Each row of a before or after table is a point. One or more steps were done to the points. Then noise was added and the rows were shuffled. The steps act on how far a point lies along the listed directions, d1 being the first. Write out the steps. A step turns or swaps two directions, mirrors them in a line or flattens them onto one, adds a multiple of one to another, or multiplies one. Angles are multiples of 10 degrees, from the lower direction toward the higher: turns from -170 to 170, lines from 10 to 170 but not 90. Use the fewest steps. Two steps may share a direction if one is a turn and the other turns, adds or multiplies; they go together, in the order done. Otherwise the lowest direction goes first.

Directions:
(1): [-53 -29]
(2): [ 29 -53]
Before (9 x 2):
[[  12    5]
 [  -7   30]
 [-111  -42]
 [  48  -66]
 [   8   43]
 [  19   40]
 [  -1   39]
 [ -22   30]
 [   2   46]]
After:
[[-14   6]
 [-19  12]
 [  7  -3]
 [ -4   1]
 [-29  17]
 [-19  13]
 [-18  11]
 [ 64 -40]
 [-62  38]]
Steps: flatten d1 and d2 onto the line at 120 degrees

Directions:
(1): [-51 -56  39   5]
(2): [-19 -36 -75  -7]
(3): [ 15 -11  -6  83]
Before, 14 rows:
[[ 16  15  18   7]
 [  6 -25 -15  17]
 [ -9 -26 -11   4]
 [-14 -21  -8 -37]
 [-20  -2 -21 -48]
 [ 23  24  24 -16]
 [-16 -17 -20 -47]
 [ 25  23 -26  -1]
 [-15 -10 -35  14]
 [  5  41  24  -6]
 [-10 -11 -28 -10]
 [ 31  37 -10  19]
 [  0 -17 -15 -21]
 [ 36  32  12  12]]
After, 14 rows:
[[ -15  -40  -29   12]
 [ -20  -23  -56  -24]
 [  14   62   56  -20]
 [  31   28  -37    1]
 [ -37  -21  -41 -113]
 [  49   47   -6   49]
 [ -39   -5  -39 -122]
 [ -31  -26  -21  -88]
 [   6  -40  -36   48]
 [  54   51   36   33]
 [ -18  -30  -69   34]
 [  -9  -23  -32  -47]
 [  30   47   53  -38]
 [  25   27   39   19]]
Steps: multiply d1 by 1.3; multiply d2 by 2; multiply d3 by 2.5

Directions:
(1): [ -6  67 -59 -31 -43  -5]
(2): [-50  61  50  46   0  -8]
(3): [-12  -4  34 -58   0 -79]
(4): [ 47   7 -28  61   6 -64]
(5): [  6  36 -17 -21  94   5]
(6): [-77 -37 -52  17  14 -21]
Before (8 x 6):
[[ 48 -57 -55   1 -76 -25]
 [-32 -24  34  33 -74 -29]
 [ 14   9  67  59  45 -45]
 [-22 -52  11  11 -13 -41]
 [  7   6 -35  12  28  58]
 [ 44 -65   2 121 -34  -3]
 [ 18 -35 -61  -2  27  50]
 [-45  24  -4  13   7 -53]]
After:
[[ 28 -24 -77   7  -9  35]
 [-22 -53  19   2 -12 -35]
 [ 50 -67   5 114 -23 -38]
 [ -7  31  38  31 -67 -59]
 [-25 -49  71  36  33 -14]
 [ 57 -90 -11  -3  60 -22]
 [-49  20   4   7  19 -47]
 [ 15  15 -48  24 -12  35]]
Steps: swap d1 and d5; turn d3 and d4 by -20 degrees

Directions:
(1): [-75   7  -8 -24  31 -64 -14 -53 -44]
(2): [ 16  45 -27 -97 -48  15 -18  15 -30]
(3): [-39   5  26 -14  64  78  14  36 -47]
(4): [-55 -39 -10 -41 -27  16  78  -8  54]
(5): [-10 -49  47 -13 -33  50 -64 -62   6]
(6): [ 66 -18  64 -46  35 -28  47 -31 -16]
Before (12 x 9):
[[-60 -27   4  32  43 -66  68 -42  20]
 [ 19  -3 -12  15 -12  15  -2  18  16]
 [  2   7  -2  -2 -25  29 -54   4   3]
 [  5   0   4  14  -6  -8 -13  14 -25]
 [-11  -9  -2  48   1 -51   1 -17   2]
 [  3   7 -10  13  -1 -26 -10  -1  18]
 [ 17 -18  17  50   4   7  27  13  35]
 [ -5 -26  21  45  31  36  17   7  22]
 [ 15 -13   7  36  -2  15 -28 -17  -3]
 [ 20   0  -2  14  -7   1  -6  -1  39]
 [  1  13  11  26  25 -59  37  -3   9]
 [  4 -57  65  18  35  25  33 -16  41]]
After:
[[  24   11    7   27    0  -12  -37   16  -39]
 [  -5   13    3   13   28   13  -11   19   -5]
 [   9    8   -3  -66  -30   40    2    3    1]
 [  21  -12    5    8   -4   29   -8   10    8]
 [  10    3   22  -41  -10   53   24   20    0]
 [ -24  -22   31 -121  -19   30   47  -20   16]
 [  -5   39    6  -17   32   -1   41   38  -21]
 [   4   -3   17   -4   18   36   -3    4   15]
 [  13   -3   14   39   -5    6  -75  -14   -3]
 [-102   13  -38  -94    7   17  121   25    4]
 [  23   15   11   10   10   23  -61  -12  -47]
 [ -23   27   -1    2   28   20   -4   32  -51]]
Steps: turn d1 and d6 by -20 degrees; turn d1 and d5 by -30 degrees; turn d2 and d3 by -140 degrees; multiply d4 by 2.5

Directions:
(1): [ 40  21   7  39  19 -85  65 -62  -5 -13 -23]
(2): [  7 -19   6  12  23 -25  22  42  42 -58 104]
(3): [ 45  -2 -39  50 -51   2 -34  19 -80 -59   3]
(4): [ 51 -58 -64 -41   4 -46 -60 -28  35  21   4]
Before (9 x 11):
[[  21    6   -3   46  -50   54  -37    2  -96  -25  -95]
 [  13   12  -19  -55   32   -6   -2  -59   51   47  -54]
 [  38    5  -40  -17   11  -72   -8  -59   30   37  -50]
 [  39  -71  -34  -18  -30  -10  -46   14   36   13  -26]
 [  80   26    1   93  -43 -101   40  -45  -65  -27  -82]
 [ -79   13   81   10   19   49   28   27  -24   25  -40]
 [  52  -40  -69    8  -38    2  -75   -7  -54   -3  -33]
 [  19  -10    0   48    5   12   -4  -11   -9  -21   13]
 [  38   52   42   22   13  -43   84  -46   23   -5   -7]]
After (9 x 11):
[[ 53 -64 -37   1 -27 -32 -33  -4  25   2 -34]
 [-33  24  51 -48  14  65  15  22  68  36  23]
 [ 43 -43 -66  -4 -38  16 -84   3 -48   3 -31]
 [-43  25  79  49  18  -6  61 -14 -45   2 -55]
 [  0 -15   1  31   9  42 -20   7   3  -9  17]
 [ -9 -11 -30 -62   6  -5 -50 -14  57  64 -33]
 [-61 -26  22 -49 -43 112 -92  94  22  60 -28]
 [ 16  13 -20 -53  31  -9   4 -62  50  46 -54]
 [  3   0  -2  27 -52  78 -55  19 -82 -14 -86]]
Steps: mirror d1 and d3 in the line at 110 degrees

Directions:
(1): [ -10  -39   -7 -114  -52  -20   -8  -21  -36  -16  -50  -20    9   49]
(2): [ 52  17 -27  49 -22 -75 -20  55 -13 -15  -3  -1 -38  90]
Before, 8 rows:
[[  -7   12    6   15   23    6   34   -8    8   12   -2    3   -8  -17]
 [  19   -7  -51  -20  -45  -61  -30   18  -48  -15  -34  -12  -27  110]
 [  10  -22  -17 -110  -59  -41  -14    8  -36  -44  -59  -11   -6   85]
 [  12  -22  -11  -67  -40  -42    4    8  -17  -29  -23   -9    5   71]
 [  64    7   -9  -17  -55  -77  -18   23  -11  -20  -45  -28   -5  101]
 [  28   14   -5   79   13  -24   -6   47  -11   10   20   30  -40   17]
 [ -37  -11   21    8   37   58    6  -14   21   11   25   11   -8  -93]
 [ -27   15    3   19   35   25   15  -16    9    9  -17   -4   33  -45]]
After:
[[   6   22    0   25   16  -22   28    8    2    6   -3    3  -18   13]
 [ -48  -40  -20 -114  -33   25   -7  -56  -44    3  -43  -12   26   12]
 [ -55  -28   24 -118   -1   68   14  -53   -2  -17  -27    7   44  -57]
 [  -5  -29   17 -118  -48    3    2  -54  -10   -9  -59  -39   44   10]
 [  18  -20   -9  -15  -37  -44  -12   30  -40   -8  -26   17  -33   65]
 [  18   26    2   92   31   -5  -12   48   25    0   34   18  -52  -28]
 [   4   31   -7   65   31  -15    9   18    3    2   -9    0   11   -6]
 [ -33  -29   16  -86   -6   30   22  -36   -3   -8   -8   -2   33  -23]]
Steps: turn d1 and d2 by -80 degrees

Directions:
(1): [ 33  37  90  36 -62  74  29 -61 -12  10  45 -26  45  40  11  18  -6   0]
(2): [ -9 -35  69  -2  17  23 -86  32 -39  51  75  56 -29 -40 -31 -12  26  15]
(3): [ 46 -50  -8  37   2 -71  -9 -19  40  51  49 -43   7   5 -62  36 -70 -52]
(4): [ 68  29 -11  12  -2 -37 -72   1  43  45   2 -40 -22  36  90  -8  70  12]
Before, 12 rows:
[[-17  -5 -29  36 -40  -6 121 -64   6 -27  -8 -52  39  18 -55  38 -94 -43]
 [  1 -38  23  19   6   0  42 -21  -3 -21   8  12  14  -9 -66  21 -37 -37]
 [-49  -4 -39 -42  10  -2   1  43 -17 -20 -45  42 -22 -36  20 -27  16   9]
 [ 23  10  21   2   4 -19 -20   6   6  10   9   0   0   1  33   5  21  26]
 [ -7 -11   2  -5  -9  24  29 -20 -27 -12   5  -1  13  -8 -34  25 -15  -4]
 [-11  12 -10   0  -9  -8 -36  21   4  13   2 -16 -11  -3  38 -10  33   2]
 [ 20   8 -24  41 -28 -22  70 -32  28 -15 -26 -40  41  41 -28  51 -61 -33]
 [-66 -53 -38 -34  27 -21  60  28 -13 -53 -12  31   9 -15 -81   0 -34 -19]
 [-47 -12 -40 -19  15 -11  26   3  -7 -23 -22  14   6 -30 -69  11 -57 -10]
 [ 19  -4 -20  21 -19 -38  54 -33  30  17   4 -46  24  -2 -30  27 -82 -42]
 [-13 -34 -13 -15   9  13 -46  22  -2   6 -28   9 -24 -13  28 -29  36  29]
 [-30  11   6 -19  11  24  17  19  -1 -24 -30  19 -13 -10  27  -8  34  20]]
After, 12 rows:
[[  19   15    4   -4    6  -25   -8    8   10   -2   -8   -3   -2    4
    39    3   20   26]
 [  10  -49   30   38    4  -24  -28   12   -5   47   56   20    3  -12
   -80   40  -48  -27]
 [ -11  -16    0   -9   -1   21   22  -13  -31  -10    8    7    8  -14
   -38   23  -14   -4]
 [  -1    7  -16    4   -1  -11   49   -8   32  -20  -33  -27    6   13
    15   15   -7   -9]
 [ -40  -39   25  -12   -5   18   52   -1  -23  -30   30   21   27    3
   -75    9  -29  -17]
 [   6  -11  -25   -3  -13   12   -3   -7   17   -9  -50  -29    1   16
    44  -17   19   18]
 [  -5   19  -21    3  -14  -13  -18   10   14    5   -9  -31   -4    7
    42   -5   25   -3]
 [ -32   -4   14   -4   -4   22    9  -13  -19   -3   15   16   14  -22
   -65   16  -47   -5]
 [  -4   11  -29   -7  -27   -8   42   -9   13  -12  -36  -17   15    6
    22    2  -21  -19]
 [ -17  -35   47    7   13   28   14   -4  -28  -18   20   46    1  -25
   -59    6   -7  -16]
 [  -3  -35   44    9    5   -7  -34    9  -18   58   68   23  -11  -48
   -52    6  -42  -16]
 [ -28  -70   34   34   -5  -10    9  -17  -32   44   86   14   -4  -40
  -113   28  -80  -37]]
Steps: flatten d1 and d4 onto the line at 100 degrees; turn d2 and d3 by -90 degrees

Directions:
(1): [  2  27  15  53  50 103 -37   3  16   5   0 -24 -37 -22  23  19 -99 -51
   3  78  43   9 -16  35]
(2): [ 41 -59  32 -16  17 -14 -28 -23 -25 -55  35 102  18  41  43  62 -12  -8
 -35  45  19  32  85 -22]
(3): [  0  38  39  87  -8  -8 -22  -9 -36 -18 -10   9 -71 -26 -62 -52  39 -26
 -22 -20 -19 -19 114  40]
(4): [-34  18  56 -30  55 -52  10  10  51 -40  55 -12  15  54 -17 -75 -22  52
  82  44  27   0  23  53]
(5): [ 97  42  18 -22  -9  64  13  -3  -6 -23   4 -67  54  57  -1 -31  36  12
 -41  54 -26 -80  22 -38]
(6): [-26  48  22  19  14 -51 -11   8  -2  45 -49   1 -74  73 105   9  40  43
 -62  22  34 -25 -25  19]
Before:
[[   1   -4  -62   24  -44  -16    6  -29   25    2  -13  -31   17  -29
   -34    2    5  -26   -9  -50  -35  -22   -4  -28]
 [  48   -1   57  -48   10   -3    1   -1  -19  -73   26   52   15  105
    81   25   -1   53  -32   75   24   -8   40  -23]
 [ -15   28   -7   23    1   59  -33  -17    0   50  -24  -20  -36  -27
    41   19  -31  -60  -44   -7   20    0  -10   23]
 [  -7   -1  -41   26  -91  -22   37    0  -55   51  -43    1  -11  -13
    23   19   95    2  -84  -67  -36  -16  -12  -49]
 [  44   15  -36   60  -76   21   42  -21  -52  -15  -54  -59  -15  -37
  -113  -20   99  -18  -33  -83  -69  -40   17  -35]
 [ -72   44  -24   23   29  -17   15   22   28   24  -38   33  -43   15
    25   16  -25    4   -3  -12   24   11  -43   40]
 [ -53  -55   48   62   52  -19  -64  -28   -2  -46   46  111  -57  -27
   -30   16  -67  -50   25   14   77  100  110   80]
 [  12  -54    8  -72   17  -26    4   -4   -3  -49   40   60   67   56
    49   52   46   52  -11  -17   18   -7   25  -45]
 [ -16   81   36   40   41  -28  -38   12   24   -5  -38   15  -65   17
     8  -42  -16  -28    4   29   47    1   48   43]
 [  48  -46   49  -28   14   27    3    0    2  -24   20   21   46   46
    12   30   -7    7  -20   44   20  -23   24  -13]]
After:
[[  -8  -13   31   20    0   33   15   14   13    9    1  -37    9  -33
   -73  -27   -8  -14   34  -21   -3  -23    1   30]
 [  -3   52   -7  -43   51   23  -19   22   67    7  -21  -20   23   24
    42    1  -81  -20   43   59   63   17  -71    2]
 [ -39    5  -15  -10  -28  -34   31   11   -6  -16   11  -37   28  -40
   -93  -61   98   38   41 -117  -38  -41   27   -4]
 [ -32   62  -15   18   32   17   16   19   24   13  -37    6  -25   39
    29    6  -23    6  -22   17   19  -19  -33   27]
 [ -40   52   -6   -7  -23   24   40   29   13   -8   -4  -75   -2  -41
   -71  -77  -14   22   81  -41  -23  -14  -53   24]
 [  -8   29   -5   16   15   90  -44  -18    7   48  -22  -23  -29  -19
    66   34  -61  -69  -47   29   34    3  -23   20]
 [   7  -26  -14  -22   44  114  -10   -6   56  -23   57  -50   75  -43
   -63  -10 -116  -49   78   46   51   41  -52   26]
 [  48  -96  -42  -52  -56  -59   35  -35  -49  -37  -16   81   46   54
    33  116   75   28  -56  -40  -19   31  -16  -95]
 [  19  -32  -38   12  -36  -54   -8  -44    5  -21   -5   35   15   19
    22   44   21  -12  -50  -27  -17   -9   38  -41]
 [  -5  -35  -55  -22  -99  -56   52   -3  -52   48  -36   21   27    7
    46   40  109   27  -78  -84  -39   -6  -35  -76]]
Steps: multiply d1 by 1.6; turn d3 and d6 by 160 degrees; turn d2 and d6 by -130 degrees; multiply d5 by 0

Directions:
(1): [-13  17  47  85  74  48 -42  86   1  26  35  57   5   2  76  46  -8 -24
 -22 -14 -50  10  15  -4 -10  12 -17 -35  29 -75 -78  -4]
(2): [ 28 -63 -26  13 -17  79 -55  -3  38 -60 -16  17  -3 -95   5 -20  38  43
 -16 104  47 -14  40   4 -75  26  -2 -27  34 -28  25   1]
(3): [  24   -2   87   20   14    1   -2   40 -106   34    1    8   30   23
   22  -80  -50   -8  -24   64   77    5  -35    3  -44  -43  -69   48
  -14   23   31   11]
(4): [  27   23  -22  -22  -14   54  -42  -46   11    8   65  -17  -49   27
  -40   35  -89 -104  -20   34   40   55   22  -18  -36   35   33   33
  -74  -27  -32  -24]
Before (13 x 32):
[[  -1  -49  -62   -9  -10   48  -22  -19   78  -76  -22    7  -14  -81
    -6   26   70   19   33   11  -24    4   44    5    6   15   48  -71
    31  -16  -17   10]
 [ -12   17   -5   60   39   16   -8   25   23   14   10   32  -24    7
    24   51  -20   -2  -23   -7  -13    0    8   -2    4   42   -6  -53
    14  -30  -45   -7]
 [  16   -3    7   -1   35   22  -10    5  -13    2   24   27   -1  -23
    11   16   19   -1  -22    4   14    4    1   -9  -19   13   22  -11
    -9  -28  -47    5]
 [  17   49   25  -21   10   18  -24   -8  -33   48   45    7  -12   35
     7   -1  -56  -76  -34    6   37   35   -8    3    1  -10  -38   58
   -58   -7  -21   -1]
 [ -12   19  -28   16   23    6  -10   -2   59    1   22   24   -8   -3
     4   59   13  -17   11  -25  -40   -8   27   -7   41   31   18  -22
     6  -41  -38    6]
 [   0  -44   12   11    5   44  -24   11   -2   11   14   28    0  -39
    25  -23   -6    0  -26   56   42   21    1  -16  -85   -2  -22  -15
     7  -29  -17   -2]
 [  16   18   26  -24  -23   -4   -4  -22  -28   14   -7  -13  -31   14
   -43   -2  -52  -47   -5   28   14   23  -22   -5  -19  -17   10   46
   -61   13   22  -37]
 [  17  -49   -5  -11   -8  -13  -10    9   16  -30  -55   -5   19  -76
    18  -55   90   83   20   31  -12  -49   -3   13  -23   -6   20  -39
    62   16   41    8]
 [  36   -6  -24  -72  -46    0   -4 -102  -27  -11   13  -61  -12   -5
   -73  -35  -36  -11   17   58   70    4  -18    9  -31    6   24   40
   -51   71   90  -14]
 [   6   25   24  -27   14   -1    0  -15  -25   36   41  -32  -29   75
    -6   -1  -90  -82  -10  -35   10   39  -12   -2   -6   20    5   75
   -34  -12  -21   -8]
 [  40    1    5  -33  -43   79  -29   -7  -14  -22   35  -18  -32    0
   -26  -10  -99  -78  -30   84   60   57   19    7  -73  -20   -7   54
   -44  -46  -18  -16]
 [ -41   71  -21   21   32   24  -24    2   46   34   60    1  -26   70
     2   84  -24  -42   11  -91  -99   39   29  -33   47   49   45   -3
   -34  -31  -87  -13]
 [ -26   -2  -38   13   30   52  -55   21   33  -21   43   34   -9  -35
    27   24    0    8   -3   23   -1   12   52  -31   -8   18   -5  -36
    21  -49  -49  -14]]
After:
[[-11 -45  20  51  37  26 -11  63  10 -39 -35  44  36 -57  54  -4  78  46
   23  -4 -37 -14  12  18  12 -27  -4 -72  67 -15 -22  30]
 [ 20  45  32 -34  -4   4 -15 -18 -40  48  18  -2   1  31  -4 -31 -49 -52
  -26  13  57  24 -23   4   4 -28 -50  67 -55  16   7   4]
 [ -7 -16  15  19  30  40 -27  28   5  36  43  34 -10  -8  33  11 -25 -34
  -23  14  13  38   5 -20 -61   8 -16 -18  -4 -49 -61 -14]
 [-22  25  25  52  39 -35  28  32 -19  36  -8  23  -6  46  25  21 -29  11
   -7 -42 -19 -11 -24   2  33   9 -25 -34   6   4 -25   2]
 [-22  14  31  25  37 -43  31  30 -11  22 -12  24  38  13  29   1  28  29
   12 -29 -20 -34 -12   0  52 -15 -36  -3  27   6   0  23]
 [ 40 -47   3 -16 -22  65 -48 -60 -26 -33  12 -23   4 -64 -23 -47  -1  30
   -2 121  84  -8   2  15 -74  11  -1  23  -9  39  86 -15]
 [ 15 -27 -35   7  22  30 -44   3  80 -31   0   3 -18 -73  18  29  63  16
   13  -1 -50 -18  33  -3 -20  41  65 -56  40 -39 -28  -8]
 [-39  45  63   9  15 -74  53  33 -81  56 -20 -12  49  85   9 -56  12  59
   20 -75 -40 -15 -45 -12  60 -43 -43  37  -2  66  18  22]
 [-42  16  24  28  56   3 -23  66 -37  17  24  43  26  13  60  -3   0  26
    2 -10 -17  -3  19 -22  21 -29 -40 -22  27 -26 -41   0]
 [  7   9  28   6  36  -1   6  16 -36  24  25  27   8   0  16   7  13   6
  -17 -14   3   3 -16  -1   1   6  13  -1  -5 -17 -44  13]
 [ 14  -2  43 -45  -8 -19  20 -13 -61  30   7 -34  -6  62 -17 -66 -63 -32
   -7  -9  50  18 -30   9 -21  -7 -20  85 -19  28  32   0]
 [ 20  -1  33 -16 -17   7 -12 -14 -40   7 -17  -8 -22  -7 -36 -26 -35 -19
   -8  53  31   9 -27  -3 -35 -23  -7  44 -44  12  37 -32]
 [ 38  -7  69   5  -7  62 -20  54 -71  -3  14   2   7   7  22 -54 -85 -45
  -36  87  69  41  -9  19 -73 -57 -59  57 -14 -46 -15   0]]
Steps: turn d1 and d2 by -50 degrees; swap d3 and d4
